Rows are points. To make a cloud, some directions were put in groups of two or more. Within a group, all points are equally far from the middle, so they leave a hole (a ring in 2 directions, a hollow ball in 3). The other directions are filled evenly. Then the cloud was stretched, turned, moved and blurred a little. Count the holes, and give their numbers of directions, smallest first.

Cloud (22 x 3):
-0.021,-0.001,-0.020
-0.006,-0.019,0.030
-0.049,0.013,0.033
-0.053,0.010,-0.003
0.013,-0.041,-0.027
0.044,-0.029,-0.030
-0.029,-0.043,-0.015
-0.005,-0.001,0.005
0.008,-0.029,-0.023
0.029,-0.020,0.001
-0.018,-0.029,0.026
-0.042,0.026,0.035
0.009,-0.007,-0.002
0.019,-0.007,0.002
0.034,0.031,0.009
0.010,-0.023,0.022
0.028,-0.018,-0.037
0.008,0.013,0.031
-0.052,0.033,0.009
-0.005,-0.051,0.027
-0.034,-0.042,-0.031
-0.031,0.042,-0.033
Holes: 0

Cloud (26 x 4):
-0.032,0.052,0.014,-0.020
-0.035,0.021,0.057,0.039
0.027,-0.007,0.002,0.031
-0.035,-0.005,-0.003,0.018
-0.038,0.019,-0.020,-0.002
-0.046,0.019,0.029,-0.008
-0.002,0.033,-0.004,0.024
-0.002,0.040,-0.002,0.012
-0.013,-0.019,0.013,0.035
-0.042,0.041,0.025,0.020
-0.040,-0.043,0.035,0.025
-0.016,0.044,0.042,-0.024
-0.015,-0.006,0.013,-0.036
-0.008,-0.007,0.053,0.029
-0.030,-0.015,0.005,-0.013
0.009,-0.008,0.054,0.027
0.025,0.042,0.002,-0.006
0.018,0.003,0.035,-0.001
0.022,0.033,0.009,0.011
0.002,-0.002,0.037,-0.037
0.029,-0.022,-0.010,0.032
-0.018,0.040,0.000,-0.003
-0.005,-0.005,-0.004,0.040
-0.058,-0.007,0.029,-0.031
-0.048,0.044,0.022,-0.011
0.019,-0.019,0.019,-0.031
Holes: 0

Cloud (46 x 6):
0.029,0.033,-0.029,0.018,0.045,0.013
-0.020,0.042,-0.020,0.010,-0.046,0.019
0.007,0.059,-0.023,0.036,-0.018,-0.014
0.034,-0.014,-0.033,0.010,-0.029,0.025
0.023,0.035,-0.040,0.025,-0.013,0.035
-0.007,0.005,-0.036,0.001,0.054,-0.002
-0.032,0.045,-0.008,0.008,0.001,-0.043
-0.043,0.015,-0.007,0.013,-0.041,-0.021
-0.045,-0.001,0.001,0.051,-0.016,-0.012
0.040,0.026,-0.008,0.016,0.045,0.019
0.031,0.001,-0.018,0.036,0.043,-0.021
0.034,0.019,0.016,-0.002,-0.046,-0.007
0.037,0.016,-0.024,0.024,0.017,-0.042
-0.016,-0.020,-0.017,0.020,0.045,0.032
-0.009,-0.019,0.029,0.033,-0.035,0.030
0.019,-0.014,-0.038,-0.019,-0.026,-0.011
-0.043,-0.010,-0.001,0.019,0.000,0.046
0.021,0.011,-0.041,-0.001,0.016,0.046
0.016,-0.017,-0.013,0.041,0.029,0.036
-0.007,-0.011,0.037,0.016,-0.033,0.035
-0.039,-0.015,0.002,-0.033,0.001,0.002
-0.039,0.037,0.016,-0.012,0.035,-0.009
-0.003,-0.032,-0.005,0.031,0.001,-0.044
-0.012,0.026,0.029,-0.027,-0.025,-0.014
0.014,0.057,-0.014,0.005,0.032,-0.025
-0.020,0.045,-0.036,0.011,0.035,0.021
0.024,-0.017,-0.038,-0.006,-0.020,0.030
0.041,0.017,0.003,0.008,0.044,0.022
-0.034,-0.011,0.015,0.043,0.001,0.041
-0.036,-0.023,0.022,-0.018,0.009,-0.022
-0.023,-0.033,0.005,0.034,-0.033,0.016
0.006,0.049,-0.043,0.034,-0.010,0.018
0.023,-0.010,0.037,0.008,-0.033,-0.023
0.005,0.036,-0.042,0.019,-0.033,-0.020
0.001,0.032,-0.033,-0.012,0.023,-0.042
0.002,0.053,0.020,-0.006,0.034,-0.006
-0.027,-0.012,-0.024,-0.020,-0.030,-0.009
-0.027,0.018,-0.010,-0.033,-0.031,0.012
0.022,-0.015,-0.011,0.016,0.057,0.005
-0.014,0.001,-0.035,0.012,0.053,0.010
-0.012,-0.016,0.025,0.032,0.031,0.039
0.016,0.002,-0.036,0.008,0.050,0.022
0.033,0.027,-0.027,-0.007,-0.019,0.043
-0.015,-0.011,-0.040,0.041,-0.017,-0.004
0.010,-0.016,-0.028,0.026,0.032,0.040
-0.004,-0.014,-0.029,-0.010,0.049,0.017
Holes: 2 (3, 3)

Cloud (76 x 8):
0.027,0.020,-0.029,-0.067,0.006,-0.026,0.015,-0.020
-0.031,0.016,-0.005,-0.003,-0.019,-0.007,0.004,-0.051
0.015,0.016,-0.066,-0.013,0.012,0.029,0.013,0.011
0.041,-0.009,-0.027,-0.036,-0.038,-0.023,-0.013,-0.009
0.005,-0.006,-0.027,-0.001,0.002,0.022,0.019,-0.056
0.031,0.017,-0.014,0.005,0.012,-0.015,-0.035,0.025
-0.005,-0.037,-0.019,-0.007,0.027,-0.001,-0.005,-0.022
-0.019,0.022,-0.004,-0.024,-0.040,0.044,-0.004,0.008
-0.013,0.016,-0.021,0.007,-0.014,-0.037,0.024,0.006
0.015,-0.023,-0.032,-0.067,-0.024,-0.002,0.007,-0.029
-0.002,-0.009,-0.052,-0.067,-0.015,0.015,-0.029,-0.046
-0.012,0.043,-0.046,-0.023,0.033,0.013,-0.015,0.018
-0.013,-0.009,0.014,-0.042,-0.027,-0.019,-0.021,-0.026
0.015,-0.001,0.017,0.000,-0.008,0.043,0.001,-0.010
-0.018,-0.003,0.019,-0.031,0.016,-0.012,-0.018,0.031
0.035,0.005,0.007,-0.018,-0.024,0.027,0.015,-0.037
0.024,0.012,-0.002,-0.033,0.009,-0.031,0.001,0.029
0.035,0.012,-0.009,-0.022,0.035,-0.005,-0.008,0.029
-0.012,0.002,-0.010,-0.030,-0.053,0.016,-0.040,0.007
-0.012,0.040,-0.018,-0.011,0.029,0.007,-0.050,0.010
0.040,0.038,-0.020,0.015,-0.022,0.027,-0.004,-0.015
-0.008,0.038,0.015,-0.009,0.040,0.004,-0.008,-0.010
0.031,-0.003,-0.046,-0.013,0.020,-0.016,-0.047,-0.002
-0.001,0.048,-0.033,-0.048,0.025,-0.004,-0.037,-0.028
0.036,0.037,-0.020,-0.015,-0.040,-0.022,-0.014,-0.036
0.022,0.011,-0.002,-0.011,-0.043,0.048,-0.020,-0.012
0.008,0.016,-0.054,-0.027,-0.012,0.050,0.009,-0.043
0.025,0.034,-0.047,-0.040,0.036,0.024,0.008,-0.023
-0.041,0.002,-0.029,-0.024,-0.003,0.035,0.029,-0.002
0.018,-0.013,-0.070,-0.043,0.012,-0.018,-0.018,-0.033
0.019,0.027,-0.048,-0.024,0.038,0.011,0.021,-0.036
-0.024,0.032,-0.017,-0.014,-0.054,0.004,-0.029,-0.020
-0.012,0.017,-0.014,-0.034,-0.040,0.053,0.001,-0.006
-0.017,-0.002,0.014,-0.025,-0.010,-0.017,-0.022,0.034
0.009,-0.036,0.006,-0.043,-0.002,0.000,-0.011,0.007
-0.023,-0.021,-0.047,-0.008,0.004,0.013,-0.048,-0.012
0.027,-0.007,-0.056,-0.044,-0.045,-0.003,-0.015,-0.001
-0.002,0.003,-0.010,-0.029,-0.045,0.046,-0.016,0.016
0.027,-0.005,-0.050,-0.066,-0.026,0.007,-0.037,-0.027
-0.015,-0.022,-0.036,-0.004,0.021,0.029,-0.029,0.009
0.018,0.050,-0.054,0.003,-0.013,0.021,0.003,-0.027
0.034,-0.003,-0.015,-0.018,-0.049,0.018,-0.044,-0.013
0.038,0.018,-0.040,-0.069,0.007,-0.004,-0.006,-0.041
-0.022,0.021,-0.052,-0.035,0.021,-0.012,0.012,0.030
0.015,0.057,0.003,0.002,-0.019,0.011,-0.002,0.003
-0.030,-0.011,-0.009,-0.054,0.021,-0.014,-0.021,0.026
0.021,0.021,-0.045,-0.017,-0.036,0.040,0.009,-0.045
0.006,0.009,0.010,-0.037,-0.021,0.025,-0.055,-0.028
0.001,0.024,-0.063,-0.025,-0.012,-0.034,0.017,-0.040
-0.009,0.057,-0.010,0.001,-0.022,0.016,0.012,-0.003
-0.003,-0.022,-0.057,-0.033,-0.017,0.024,0.015,0.014
-0.019,-0.027,-0.058,-0.023,-0.037,0.000,-0.005,-0.021
-0.005,0.024,0.002,-0.007,-0.018,-0.024,-0.055,0.008
-0.033,-0.013,0.001,0.009,-0.001,-0.026,-0.010,-0.008
-0.016,0.005,-0.017,-0.019,0.033,-0.038,-0.036,0.017
-0.043,-0.017,-0.035,-0.006,-0.030,-0.014,-0.001,-0.018
-0.022,0.001,0.003,-0.042,0.023,-0.003,-0.026,0.039
-0.032,0.009,-0.033,-0.051,-0.035,-0.003,-0.031,0.019
0.020,0.015,-0.071,0.000,-0.006,0.004,-0.031,-0.038
-0.021,0.005,-0.038,-0.042,0.009,0.039,-0.052,-0.011
-0.006,0.049,-0.029,-0.034,-0.008,0.014,0.028,0.020
-0.009,-0.004,-0.005,-0.045,-0.026,0.033,0.031,-0.015
0.025,0.022,-0.047,-0.051,0.029,-0.017,-0.012,-0.046
-0.041,0.002,-0.045,-0.030,-0.046,-0.009,-0.020,-0.018
-0.023,0.027,0.013,0.016,0.010,0.010,0.009,0.005
0.023,-0.011,-0.023,-0.047,-0.047,0.000,-0.001,-0.044
-0.007,0.036,-0.020,-0.019,0.029,0.000,-0.051,0.019
-0.038,-0.005,-0.030,-0.032,0.023,0.016,0.014,-0.041
-0.007,-0.019,-0.017,0.001,-0.012,0.021,0.034,-0.023
0.026,0.017,-0.027,-0.008,-0.030,0.034,0.021,-0.046
-0.025,-0.026,-0.054,-0.050,0.003,-0.003,-0.021,-0.040
0.018,-0.017,-0.054,-0.056,-0.021,0.014,-0.027,0.014
-0.006,0.015,0.023,-0.017,0.005,-0.032,0.007,-0.001
0.007,-0.018,-0.006,-0.005,-0.036,0.001,-0.050,-0.025
0.005,-0.032,-0.031,-0.010,0.035,0.009,0.003,-0.010
-0.001,-0.007,-0.020,-0.009,0.001,0.024,-0.066,-0.026
Holes: 3 (2, 3, 3)

Cloud (98 x 9):
0.015,0.006,0.037,-0.037,0.028,-0.025,-0.055,-0.021,0.011
0.023,-0.036,0.036,-0.051,-0.014,0.001,0.016,0.021,-0.016
-0.028,0.012,0.036,-0.039,-0.009,-0.049,0.018,0.034,0.008
0.009,-0.023,0.062,-0.018,-0.023,-0.010,-0.006,-0.015,-0.041
0.010,0.023,0.037,-0.049,0.001,0.017,-0.052,0.020,0.013
-0.019,0.010,-0.021,0.005,0.020,0.004,-0.028,0.022,-0.038
-0.034,-0.025,0.024,0.007,0.019,0.018,0.019,0.014,0.026
0.014,-0.016,0.046,0.004,0.064,-0.005,0.006,-0.003,0.012
-0.033,-0.024,-0.017,0.020,-0.032,-0.033,-0.027,0.010,-0.012
-0.008,-0.051,0.001,-0.031,0.008,-0.013,0.014,0.052,0.002
0.025,0.012,0.039,-0.047,0.022,0.005,-0.054,0.030,0.004
0.004,0.035,0.047,-0.049,0.018,0.026,-0.004,0.003,-0.001
-0.017,0.005,-0.011,0.005,-0.013,-0.011,0.001,0.042,0.009
0.033,-0.030,0.003,-0.037,0.044,0.003,-0.003,0.021,-0.014
-0.029,-0.020,0.055,-0.027,0.039,-0.003,-0.020,0.024,0.013
-0.039,0.024,-0.020,-0.046,0.025,-0.021,-0.042,-0.017,-0.005
0.022,-0.042,0.019,-0.042,-0.017,-0.010,-0.051,0.045,-0.016
0.004,-0.043,-0.013,-0.018,-0.031,-0.040,-0.037,-0.021,-0.005
0.012,-0.045,-0.002,-0.044,-0.017,-0.030,-0.049,0.027,0.030
-0.046,0.013,-0.012,-0.017,0.004,0.040,0.019,-0.018,0.020
0.030,-0.012,0.013,0.016,0.008,-0.015,-0.054,0.019,0.028
0.022,0.014,0.012,0.009,0.023,0.023,-0.017,-0.019,0.007
-0.008,-0.026,0.045,0.004,0.005,-0.034,0.015,-0.028,0.047
-0.017,0.008,0.005,-0.050,0.000,-0.016,-0.018,0.063,-0.006
-0.008,-0.034,-0.003,-0.004,0.053,-0.010,0.016,0.008,-0.014
-0.037,0.027,0.043,-0.030,-0.011,-0.015,0.029,-0.018,-0.027
-0.040,-0.007,0.025,0.013,0.008,0.036,-0.048,0.049,0.013
0.025,0.003,-0.003,-0.033,-0.014,0.033,-0.001,0.034,-0.001
0.012,0.026,0.038,0.017,-0.026,0.003,-0.019,-0.022,-0.012
-0.024,-0.015,-0.007,-0.030,-0.016,0.006,-0.028,0.066,-0.031
0.003,-0.049,0.021,-0.059,0.018,-0.039,0.014,0.044,0.028
-0.016,-0.030,0.060,-0.029,0.001,-0.014,0.027,0.050,-0.048
0.018,-0.021,-0.007,-0.041,0.019,-0.016,-0.011,-0.025,0.017
-0.034,-0.025,-0.006,-0.001,0.005,0.021,-0.003,0.006,-0.020
-0.028,-0.001,0.040,-0.047,-0.014,0.017,0.012,0.060,-0.032
0.003,0.019,0.018,0.015,-0.035,0.037,0.018,0.023,-0.011
-0.031,-0.015,-0.009,-0.027,0.013,-0.012,0.000,0.001,-0.043
-0.027,0.018,-0.009,0.017,-0.019,0.036,-0.019,-0.004,-0.042
-0.036,0.008,-0.027,-0.010,-0.021,-0.002,-0.024,-0.009,-0.014
0.022,-0.038,0.025,-0.053,0.028,0.026,0.012,0.028,-0.024
-0.012,-0.024,0.046,-0.033,0.016,-0.017,-0.008,-0.029,-0.038
-0.037,0.002,0.039,-0.043,0.035,0.008,-0.037,0.050,-0.009
-0.008,0.032,0.020,0.018,0.033,0.005,-0.021,0.034,-0.014
-0.034,-0.019,0.027,0.018,0.002,-0.001,-0.012,0.034,0.014
0.040,-0.006,0.015,0.015,0.009,-0.033,0.008,0.016,0.021
0.004,0.025,-0.010,-0.013,-0.006,0.033,0.016,-0.015,-0.048
-0.020,-0.014,0.020,0.036,-0.030,-0.030,-0.038,0.071,-0.016
-0.023,-0.018,-0.011,-0.020,-0.009,-0.027,-0.004,0.032,-0.040
-0.051,0.013,0.038,-0.047,0.028,0.009,0.013,-0.023,-0.017
-0.023,0.032,0.007,0.018,-0.007,-0.031,-0.043,0.008,0.034
0.004,0.031,0.016,0.023,-0.009,0.020,-0.038,0.010,-0.016
0.018,-0.012,0.053,-0.008,0.017,-0.008,-0.039,0.013,0.023
-0.024,-0.030,0.028,-0.047,-0.006,-0.028,0.032,0.042,-0.013
-0.039,-0.032,0.017,-0.049,-0.017,-0.018,-0.028,-0.021,0.011
-0.032,0.010,0.044,0.003,0.004,0.014,-0.032,0.058,-0.002
0.010,-0.038,0.023,-0.044,0.026,0.011,0.014,0.005,-0.043
0.043,0.006,-0.014,0.011,0.007,-0.020,-0.037,0.039,-0.022
0.003,-0.045,0.008,0.002,0.036,-0.021,0.003,0.044,0.029
0.011,-0.021,0.044,-0.026,-0.005,-0.045,-0.049,-0.001,0.006
-0.006,0.019,-0.020,-0.027,0.011,0.019,-0.013,0.030,0.016
-0.032,-0.025,-0.004,-0.040,-0.029,-0.001,-0.039,0.069,-0.001
-0.044,-0.032,0.021,-0.055,-0.026,0.004,-0.046,0.048,0.024
0.010,-0.042,0.004,-0.007,-0.005,0.026,-0.002,-0.006,-0.028
0.015,0.014,0.007,-0.046,-0.035,-0.031,0.009,0.008,-0.002
-0.021,-0.025,0.046,-0.040,0.030,0.006,-0.016,0.045,-0.040
-0.024,0.021,0.020,-0.066,0.044,0.025,0.005,0.044,-0.003
-0.011,-0.044,-0.002,0.017,-0.017,-0.033,0.007,0.025,-0.026
0.037,0.016,0.003,-0.036,0.018,-0.037,0.024,0.045,-0.049
-0.036,0.019,0.025,0.018,0.008,-0.030,-0.001,-0.003,0.004
-0.019,-0.034,0.021,-0.057,0.015,-0.019,-0.008,-0.012,0.018
0.039,-0.025,0.006,0.001,0.014,0.039,-0.030,0.036,-0.030
0.021,-0.018,0.026,-0.052,-0.035,-0.013,-0.021,0.013,0.013
0.034,0.016,0.046,0.016,0.011,-0.032,0.019,-0.013,-0.015
0.013,0.001,0.042,0.005,-0.015,0.021,-0.011,-0.015,0.031
-0.047,-0.018,0.014,-0.050,-0.008,-0.013,-0.012,0.001,0.003
-0.004,-0.028,0.035,0.016,0.062,-0.016,0.019,0.045,-0.005
0.016,0.025,0.046,-0.019,0.007,-0.024,-0.023,-0.018,0.011
-0.040,0.007,0.006,0.009,-0.022,0.000,0.029,-0.001,0.030
0.018,-0.041,0.002,-0.006,0.012,0.037,-0.049,0.036,0.006
-0.014,-0.036,0.006,-0.029,0.012,-0.002,-0.005,0.038,-0.058
0.010,-0.037,-0.004,-0.023,0.016,-0.016,0.017,-0.020,0.022
-0.005,-0.027,0.047,0.021,0.034,-0.024,-0.028,0.051,-0.032
-0.024,-0.042,0.018,0.011,-0.029,0.021,0.028,0.041,-0.009
-0.035,0.002,0.019,0.029,-0.012,-0.012,-0.031,0.024,-0.009
-0.012,0.041,0.029,-0.038,-0.001,0.002,-0.051,-0.008,-0.003
-0.042,0.000,-0.025,-0.002,0.014,-0.007,-0.023,-0.014,0.000
0.041,-0.021,0.027,-0.050,0.022,-0.034,0.014,0.028,-0.016
-0.009,-0.028,0.063,-0.053,0.053,0.032,0.006,0.028,-0.012
-0.008,0.029,0.017,0.019,-0.006,0.010,0.011,0.011,-0.008
0.006,-0.043,0.037,-0.065,-0.003,0.024,0.013,0.029,0.020
-0.013,-0.033,0.011,-0.049,0.016,0.037,-0.044,-0.017,-0.017
-0.029,0.000,0.047,0.013,-0.008,-0.020,0.003,0.045,-0.011
-0.002,-0.036,0.058,-0.013,0.003,-0.018,-0.044,0.049,-0.021
0.015,-0.030,0.052,0.006,-0.010,-0.048,-0.056,0.025,-0.029
0.008,-0.045,-0.013,0.013,-0.009,-0.034,-0.042,0.000,-0.018
-0.026,-0.007,0.032,0.017,0.029,-0.018,-0.040,0.055,0.000
0.032,-0.018,-0.002,-0.005,-0.041,-0.026,0.039,-0.027,-0.014
0.020,-0.002,-0.001,-0.042,-0.023,0.016,-0.006,-0.008,-0.001
Holes: 2 (2, 2)
